Each wall is flat, endless, passes through zero and stands at right angles to its row. A trip goes straight from one point to another. List the walls that it crosses, first one first.

Walls:
(1): [-4.3  0.4 -1.5]
(2): [-2.8 -2.9 -0.3]
(3): [ 7.2 -6.7  1.3]
(4): [-3.9  0.9  2.0]
(5): [ 2.0  0.3 -1.3]
(6): [ 5.3  1.2 -1.8]
(7): [ 0.6 -0.5  5.2]
Trips:
[-3.4 -2.4  0.3] to [ 2.4 -2.9 -2.9] -> 7, 3, 4, 5, 6, 1
[-0.1  5.9 -5.1] to [-4.1 -0.4  2.4] -> 4, 6, 5, 2, 7
[-4.5  2.8 -3.0] to [-5.6  0.1  0.2] -> none
[-1.5 -3.2  1.3] to [ 0.1 -5.4  1.9] -> 1, 4

Walls:
(1): [ 2.5 -3.4  1.0 -2.6 -0.3  0.7  4.2 -4.0 -0.6  2.8 -0.5]
(2): [-6.5 -0.6  2.2  0.6  1.9  4.2  3.2 -1.4  0.2  1.8  0.2]
(3): [-0.3 -2.1 -7.9 -0.8  3.6  1.7  0.5 -1.2  1.6 -0.4 -3.8]
(4): [ 0.6 -1.5  3.8 -4.8  4.9  0.2 -1.0  2.4 -2.7 -0.3  3.6]
(5): [-0.6 -1.9  3.6 -5.4 -0.8 -0.1  1.4  2.9  4.2 -2.6 -2.8]
(6): [ 1.6  1.0  2.0 -0.8  0.8 -0.6 -0.5  5.7 -2.8 -1.6 -3.1]
(7): [-0.2 -0.1  0.6  3.4  2.1 -2.1  5.0  0.4 -0.8 -1.3 -3.6]
(8): [ 2.9  0.1  2.8 -0.1  6.1 -3.9  2.7  0.2 -5.0 -4.7 -0.8]
Trips:
[ 0.7  3.3  0.1  0.8 -1.5  2.9  2.2 -2.2  1.6  4.1 -7.1] to [-3.8 -2.5  2.7 -0.8 -2.2  4.5  8.4 -0.6 -2.5 -3.5  0.3] -> 3, 8, 4
[-5.0  2.0  2.3 -1.8 -5.6  1.1  6.7 -3.3  2.9  3.7 -1.1] to [-2.6 -6.4  0.9 -5.3 -3.9 -3.3 -1.0  7.7 -4.9  2.5 -1.8] -> 6, 7, 4, 2
[ 4.0  0.4 -1.0 -4.6 -3.2 -3.1  3.3  5.5  0.2  0.1 -0.4] to [-1.6 -1.5  1.3 -2.9  0.8 -4.2  0.7 -3.0 -0.2  2.2  2.3] -> 7, 6, 2
